Each row is a point. Two turns around zero, p and q, are shown by what they do to some points. Where does a point land after both, in the order given? Backwards means that the second turn is done in reverse. Each puzzle has new turns, and all numbers are rounded.

Turn p:
[0.02 0.13 0.57] -> [0.51 0.15 0.24]
[ 0.18 -0.45 -0.32] -> [-0.22 -0.49 -0.22]
[-0.44  0.12 -0.15] -> [-0.34  0.20  0.28]
[ 0.23  0.20 -0.11] -> [ 0.03  0.15 -0.29]
Turn q:
[ 0.33  0.07 -0.16] -> [ 0.24  0.07 -0.28]
[ 0.24  0.54 -0.15] -> [ 0.24  0.54 -0.16]
[ 0.02  0.02 -0.36] -> [-0.13  0.10 -0.32]
[-0.05 -0.66  0.00] -> [-0.16 -0.64 -0.08]
[-0.37 -0.15  0.33] -> [-0.21 -0.18  0.43]
[-0.18  0.18  0.34] -> [0.02 0.12 0.41]
Where do these land?
p, then q: [-0.22  0.15  0.54] -> [0.55 0.08 0.24]
q, then p: [-0.22  0.01 -0.40] -> [-0.39  0.17  0.17]
p, then q: [-0.08 -0.32  0.01] -> [-0.04 -0.31  0.09]
p, then q: [ 0.53  0.16 -0.14] -> [-0.10  0.15 -0.54]

Turn p:
[-0.40  0.14  0.59  0.23] -> [-0.30 -0.62  0.27  0.18]
[ 0.24 -0.36  0.03 -0.40] -> [ 0.19 -0.03 -0.50 -0.25]
[-0.28  0.42 -0.26 -0.12] -> [-0.45  0.31  0.18 -0.04]
[ 0.07 -0.55 -0.25  0.13] -> [ 0.36  0.13 -0.35  0.35]
[-0.22 -0.16  0.25  0.19] -> [-0.03 -0.32  0.00  0.26]
[ 0.02  0.22 -0.25 -0.04] -> [-0.09  0.29  0.12 -0.07]
[ 0.57  0.29 -0.12  0.01] -> [ 0.33  0.25  0.27 -0.42]
Turn q:
[-0.42 -0.24 -0.45  0.02] -> [-0.50  0.08  0.13  0.40]
[ 0.01  0.34  0.56 -0.05] -> [ 0.49  0.27  0.12 -0.32]
[ 0.10 -0.50 -0.45 -0.38] -> [-0.56 -0.51  0.17  0.03]
[ 0.05  0.32  0.14 -0.10] -> [ 0.11  0.19 -0.05 -0.29]
[0.09 0.36 0.11 0.37] -> [ 0.29  0.27 -0.36  0.02]
[ 0.17 -0.28  0.08  0.14] -> [ 0.15 -0.29 -0.02  0.16]
Where do these land?
q, then p: [ 0.26  0.20  0.40 -0.11] -> [ 0.16  0.08 -0.21 -0.45]
p, then q: [-0.26 -0.35 -0.75 -0.25] -> [-0.32  0.58 -0.61  0.05]
q, then p backwards: [0.21 0.07 0.38 0.05] -> [ 0.41 -0.13  0.09  0.06]
p, then q backwards: [-0.50 -0.05  0.10 -0.19] -> [ 0.04 -0.14 -0.53  0.01]
q, then p backwards: [-0.07 -0.43 -0.40  0.15] -> [-0.56 -0.12  0.16  0.15]
q, then p: [0.23 0.18 0.00 0.12] -> [ 0.06  0.29 -0.09 -0.07]
p, then q: [0.14 0.38 0.27 0.23] -> [ 0.34 -0.16  0.37 -0.12]
